Each row is a point. Before rounding, the points of a table are all equally far from one centre. They may lie mostly on one side of it. Where is the centre, to within rounding?
(in the rows, 128 means zero)

Points (10 x 3)
[[114  63 149]
 [108  76 168]
 [127  63 121]
 [ 82  86 129]
 [150 150 159]
 [152 122 179]
 [135  61 136]
 [137  85  95]
 [123  65 158]
 [119  71 107]]
Centre: [126 111 137]

Points (17 x 12)
[[185  97 132 153 117 121 209 137 147 102  76 146]
 [189 104 162 154  85 103 208 138 161 125 131 131]
 [159 103 157 182 116 160 172 139 110 124  97 133]
 [180 119 129 121 128  75 207 155 136 124  82 125]
 [131 118 107 134  86 110 195 146 136 143  80  98]
 [203 117 119 143 102  97 194 117 154 136  71 153]
 [176 153 113 124  57 134 183  99 157 129  70  84]
 [164  91 159 157 111 119 203 153 142 156  69 126]
 [158 104 172 161 117 117 180 158 109 128  78  95]
 [162 116 131 168 112 129 201 161 156 118 106 144]
 [174 120 103 142  92  86 193 144 127 136  86  72]
 [200  86 121 121 116 127 196 161 151  93  70 116]
 [130 106 118 123 107 110 166 164 156 157 101 110]
 [210 121 142 181 121 123 151 152 129 137  89  72]
 [180 114 142 171 154 147 224 145 118 112  83 103]
 [172 104 139 174  74 157 211 145 120 150  95 128]
 [182 101 128 176  96 140 188 144 129 157  70 139]]
Centre: [189 126 138 114 119 147 182 121 132 142 112 103]

Points (27 x 24)
[[101  92 100 157 127 178  84 147 208 104 127 113 163 108 179 105  60 139
  148 139 123  93 137 107]
 [125 101 132 123 151 159 111 190 179 120  87 103 176 107 152 106  86 119
  156 157  91 117 106 130]
 [ 90  87 144 186 182 147 111  92 195 123 171 103 154 159 159  77 104  60
  128 170 146 145 135  47]
 [ 77 115 141 140 150 188 108 152 199 135 136  74 165  73 154  77  81 147
  136 148 166  85 126 102]
 [152  91 133 146 201 170 159 151 225 103 171 147 117 137 167 112  82 105
  126 109 116 151 125  78]
 [155  97 161 167 183 128 105 107 212 117 159 123 143 185 149 119  95  78
  149 114 145 143 143  49]
 [110 130 118 144 186 173 103 176 200 124 132 137 131 117 170  87  89 136
  103 136 126 186  75 109]
 [144 115 151 162 144 179 139 151 239 100 136 120 196 133 176  67 110 147
  116 149 115 114 152 106]
 [ 94 116 128 110 197 188 102 173 196 193 138 126 166 179 137 105  74  92
  119 157 123 114  94 125]
 [143 129 153 162 106 123  89 128 211  97 165  83 133 167 164 156  94 134
  139 111 125 118 114  86]
 [133  60  88 168 160 191  98  98 178 140 125  75 131  93 175 116 115  79
  124 141 144  95 133  78]
 [109 108 149 183 158 196  71 123 174 130 143 147 185 152 194  97  85 133
  120 119 120 125 116  85]
 [ 96 125 128 191 154 137 101 115 181 128 142 138 117 105 103 111 136 129
  144 153 119  36 123 125]
 [116  97 153 201 167 172  88  98 216 129 151 137  98 140 168 126  63  91
  135 129 122  98 134  97]
 [120  96  75 129 190 232  92 138 172 108 146 133 129 132 134 149  94 154
  132 162 164 108 105 104]
 [ 89 119 145 170 208 166 108 161 205 164 127  97 142 125 119  68  92 117
  117 161 124 129 110  78]
 [ 86  88 139 166 191 194 122 111 200 129 136  80 164 141 173  81  86 130
  136 131 125  84 105 122]
 [ 99 132 121 174 148 193 103 155 188 169 121 126 161 135 184 127  99  69
  136 155 142 144  87  78]
 [118 136 134 111 197 185 139 114 199  82 160 144 102 182 123 122 130 111
  118 132  80 100  95 148]
 [ 96 104 144 196 154 148 111 145 217 151 209  99 181  87 139 101  85 133
  133 204 124 110 119  78]
 [106  94 102 143 164 184 100 170 209  97 196 146 148 117 167 101 122 133
  157 148 132 103  92  81]
 [109  63 145 161 165 144  95 146 158 128 140 133 112 102 163 135  46  76
   98 161 126 128 118  83]
 [132  99 126 153 139 170 100 122 249 112 154 103 166 139 140 121  60  83
  112 142 154 107  91  73]
 [127  65 111 131 161 156 118 142 220 120 128 140  85 150 145 113 101  80
  110 153 141 118 100  83]
 [ 86 138 164 176 122 157 127 142 213 132 141 150 140 139 154  99  70 105
  112 134  90  95 108  98]
 [100 138 143 134 176 154 129 152 180 129 149  90 137  87 206  83  82  98
   96  88  93 114 119 111]
 [ 93 100 113 155 182 208  93 148 173 136 140 146  94 103 106  86  77  92
  140 146 117  82 121 107]]
Centre: [137 133 127 117 152 152 117  96 166 146 178 121 149 118 136 113 109 110
 133 160 135 143 149 134]

Points (31 x 24)
[[137  95  69 109 158 108 184 151 164 145 142 158 105 116 122 126  97 106
  134  69 222  97  55 135]
 [110  99 123 113 131  89 193 161 121 134 121 200 110  95 126 132 138 108
  122  86 212 142 127 133]
 [ 83 133 102 125 153  81 184 155 136 123 168 180  85  79 134 125 152 112
   98  66 188  98  78 134]
 [ 81 107 126 118 142  71 196 146 159 153 181 163  96 105 137 142 124  88
  114  60 179 134 115  86]
 [118  99 135  86 116  85 149 166 156 121  91 155 156  94 127 128 116 103
  125  81 217 141  84 117]
 [107 125 155  88 139  73 162 148 132 151 134 131  88 120  95 178 173  72
  147  95 177 122  77 139]
 [124 124 106 115 122  74 185 150 183 133 102 165 135 128 120 183 135  57
  130  96 215 120 120 129]
 [105  84 117 154 118  91 159 154 137 141 136 133  71 114 141 112 129 125
  148  99 230 157  75 167]
 [101 114 126 116 120 114 165 114 151 127 126 127  97  92 117 129 159  71
  161  72 187 165  45 110]
 [104  78 128 126 122  57 172 193 117 113 134 204 112 108 117 123 152 122
  131  58 184 139 129 102]
 [119  94 109 127 149  70 166 166 149 177 129 185 128 104 111 137 150 118
  138  47 207 104  67  85]
 [123 124 121 124 106  71 176 118 144 122  92 166 112 125  92 128 103 128
  127  76 227 133 111 125]
 [ 74 150 102 106 132  37 171 164 139  99 136 169 126  98 156 151 129 181
  153  88 189  96  96 128]
 [116 114 148 132 129  62 140 154 150 157 127 151  91  95 132 144  91  66
  172  69 144 128  62 112]
 [ 97  68 104  85 154  97 159 164 154 161 124 167 111  87 139 106 133 105
  101  67 159 137 141 140]
 [107  89 154 115 121  43 169 143 166 153 117 150 114 111 131 109 108 119
  157 113 230 146  75 126]
 [ 92  92 106 133  87  31 184 157 184 114  84 183 158 103  85 115 118 100
  159  87 185 102  84 146]
 [116 128 128 147 135  73 171 167 123 107 129 192 130 107  97 143 145 133
  128  74 193  97  75 161]
 [100 115 145 139 130  88 173 167 110 133 122 196 137  86 120 110 145 131
  118  67 199 107 101  86]
 [105 103 121  99  92  73 163 159 182 148 117 149  87  84 131 107 107 118
   74  67 205 120  82  84]
 [174  92 134  84 124  44 197 130 133  95 138  98 122 101 135 126 120  98
  106  72 181 138  97 117]
 [117  88 130 126 152  66 154 103 134 156 129 189 113 108 129 131 142  90
  119  66 188 103  68 125]
 [132 121 130 145  96  64 168 164 138 116 131 195  79 120 116 105 161  79
  112  59 194 111  75 155]
 [133 102 120  94 110  61 197 170 124 171 109 184  87 118 132 127  97 107
  120  63 208  87  74 101]
 [ 81  96 112  81 153 129 162 169 157 137 134 145 129 125 105 136  93  65
   96  97 169 102 115  96]
 [134 156 126 104 101 109 160 173 163 124 124 105  73  85 138 119 134  82
  129  45 142 160  78 113]
 [ 82 120 131 116 104  88 170 136 143 148 115 180  74 119 135  94 127 137
  105  40 176 130  76 140]
 [123  71 136 126 139  22 176 180 124 133 123 186  96 110 120 115 166 127
  149  80 200 133 107 149]
 [109 110 125 141 148  40 201 169 168 150 118 163 137  99  99 133 134 129
   99  74 216  91  75 110]
 [106 102 158  73 132  86 165 167 178 137 138 175 116 104 129 159 155 145
  142  84 209 117 113  89]
 [140 139 123 141 129  61 152 207 112 133 142 151 118  96 130 128 133 147
  115  69 196 120 116 144]]
Centre: [115  99  94 126 108  81 178 158 155 123 117 119 104 131 137 112 154 117
 150 110 146  85 101 105]

Points (28 x 24)
[[124 142 107 157 166 156 153  76  91 134 116 119  93 150  78 119 154 197
  106  87  70 157 120 162]
 [159 121 115 145 191 149 140  57  53 128 111  80 156 158 104 109 135 197
  127  94  63 130 150 195]
 [101 175 130 130 179 160 145 104  29 136 122 104 136 177 113 144 129 177
  148 124 106 136 177 213]
 [127 166 127 112 177 149 135  53  73 138 156 128 126 167  66 138 130 182
  132  88  89 149 170 176]
 [148 114 127 152 190 155 141  80  44 100  97 130 131 116 110 132 138 127
  124 105 127 168 142 197]
 [149 121 112 146 186 131 178  96  33 139 109  98 109 163 126 127 134 178
  113 107  48 136 145 193]
 [126 146  93 113 171 179 161  68  65 181 107 109 149 172  85 129 115 171
  120 112  80 150 129 195]
 [131 137  82 115 197 121 150  92  31 132 122  90 152 134 100 130 155 182
  149  79  76 137 103 172]
 [148 155 129 153 162 177 180 106  98 155 134  85 121 146 131 125 134 188
  103 131  79 115 126 210]
 [142 135 157 140 175 167 166  89  51 107 115 135 125 123  98 135 159 166
  114 140  75 111 119 206]
 [107 169 129 157 176 140  99 126  38 168 128  93 172 163  83 139 110 196
   90  92  77 137 170 153]
 [138 127 127 111 201 158 169  85  67 141 145 117 153 148 107  81 120 155
  167 111  81 158 132 196]
 [122 124 145 121 152 149 133  78  99 111 150 106 133 155 111 105 136 162
  117  98 103 192 150 190]
 [125 126 120 134 220 145 139  64  90 139 120 123 188 117  72 147 117 126
  124 119 104 157 146 191]
 [133 114 108 156 171 128 196 113  73 132  77  86 134 139  63 115 123 201
  128  84  79 155 148 146]
 [164 155 105 127 193 144 121 100  52 160 143 132 150 177 120 130 136 168
  121  91  58 147 157 207]
 [108 151 115  98 160 144 175  96  85 159 142 135 134 152 100 104  87 221
  124 106  68 169 126 189]
 [136 133 110 124 178 175 136  79  57 141 124 114 152 150 118 138 100 176
   67  75 119 169 158 200]
 [144 166 109 156 154 188 134  76  86 153  96 113 148 160  89 113 139 162
  111 112  75 159 104 194]
 [149 154 115 118 179 161 136  66  54 126 159 101 132 122  75 108 147 198
  111 125  60 134 128 175]
 [107 180 129 156 214 164 132 104  67 154 115  92 137 150  59 130 125 170
  104 102  91 142 151 201]
 [142 154 105 117 160 154 144 114  73 152 122 107 107 155  75 145 156 180
  126  68  95 157 159 161]
 [146 136 123 130 185 123 158  70  49 128 138 116 122 157  59  87 118 184
  118  57  83 151 154 184]
 [146 141 112 137 178 158 149  66  78 158 119 133 129 167  88  77 151 188
  114 104 100 168 133 177]
 [134 141 136 104 176 143 115  99  76 146 108 115 153 175  93 135 173 183
  123  97  88 149 163 178]
 [145 135 111 105 202 167 107  52  58 123 117 129 139 188 107  91 137 161
  118 103  93 139 134 189]
 [126  98 126 141 160 128 131  80 102 152 138 125 109 146 103 123 142 170
  121 113  66 158 163 207]
 [141 118 105 148 162 155 107 103 104 182 106 102 124 142 101 113 151 163
  140 117 103 160 139 192]]
Centre: [130 140  99 146 162 123 138 116  80 111 126 127 149 154 100 122  89 164
 118 123 111 107 131 159]

Points (29 x 24)
[[ 98 167  90 107 114 194 166 120 124 172 136  98  52 152  69  86 135 155
  112 118 106 168 162  87]
 [ 95 171 122 124  80 176 149 134 119 132 187  91  68 146  66  89 122 165
  108 116 163 158 150 125]
 [ 80 173  93 135 116 164 151  98 107 153 138  73  73 192  82 128 136 133
   97 140 124 167 171 103]
 [137 174  96  93  67 171 162 137 142 145 141  85  76 158  79 157 108 119
  129 132 130 148 204  90]
 [124 175 131 152  66 148 137 132 150 173 182  50  59 155  60 125 137 142
  144  96 113 166 169 128]
 [128 172 123 140  78 144 158 112 145 115 178  44  40 176  82 114 102 151
   95 127 157 171 200 118]
 [139 146  93 137  14 161 119 100 125 132 158  85  69 189 103 124 129 129
   92  99 113 142 187 106]
 [115 138  90  97  77 167 160 176 118 143 131 103  81 189  81 106 130 144
   90 131 143 163 183 104]
 [114 192 116 131 106 142 176 124 148 170 168 128  76 121  53 108 114 162
  113 109 164 164 173 113]
 [117 161 112 114  92 152 145 150 143 167 180 107  74 161  98 116 187 157
  127 116 162 164 176 140]
 [101 200 124 120  51 148 135 154 148 124 150  79  65 118 108 139 116 159
  101 158 128 176 195 113]
 [ 89 185 115 109  99 170 135 159 179 129 158  91  51 175  85 109  89 144
  102 145 126 194 175 135]
 [148 161  67 146 112 159 131 155 145 122 132  89  93 162  69 137 137 149
  111 128  87 128 177 120]
 [ 99 208  89  99  66 162 143 113 145 127 160  89  63 168  75 115 105 146
  109 125 150 174 172  99]
 [ 97 153  91 105  71 141 136 109 163 137 125 130  55 170  59 107 141 137
   83 120 175 133 168 103]
 [ 71 189  97 133  79 123 149 153 126 130 148  92  91 161  67 111 106 134
  101 131 148 156 166 125]
 [112 177  83 129  81 112 131 130 164 107 157  96  85 164  86 145 135 149
   73 142 131 175 200  95]
 [125 185  99 128  66 162 130 144 143 148 154  90  82 130  72  90 131 170
   90 110 129 144 197  94]
 [140 149  98 104  73 130 163 121 151 140 164 114  81 200  61  97 125 162
   76 106 134 139 205  95]
 [129 141 107 135  82 144 156 143 123 115 179 123  57 169  61  93 104 156
   73 175  91 165 174 130]
 [105 185 147 130  95 112 168 132 179 184 161  87  73 169  80  96  63 136
   86 143 140 142 190 137]
 [126 192 121  99  85 143 159 167 107 149 146  93  69 179  83 130 112 162
  100 148 100 182 187 110]
 [103 199  96 136  92 135 144 139 122 173 156  94  66 142  78 127 153 142
  112 147 155 159 162 114]
 [108 174 128 133  71 163 153 151 145 163 157  85  80 150  59 138 145 152
  125 136 129 161 198 140]
 [138 171  99 146  53 160 138 122 122 148 138  73  90 171  70 121 117 123
  111 145 148 160 194  66]
 [127 128  83 118  94 115  96 172 169 133 180  85  46 152 114 108 101 177
  106 162 119 157 205  87]
 [131 148 113 171  97 142 129 143  87 190 120  66  87 135 113 122 122 138
  116 137 158 180 194 146]
 [147 193 131 141  72 122 156 173 135 155 153  91  84 122  75 111  98 148
  108 139 159 193 187 117]
 [109 179  98 103  71 160 140 113 131 145 183  98  78 181  72  78 124 151
  100 135 144 138 184 131]]
Centre: [136 121 130 128  89 122 148 100 159 141 126 103  81 152 130 107 102 160
 136 130 116 166 140 114]
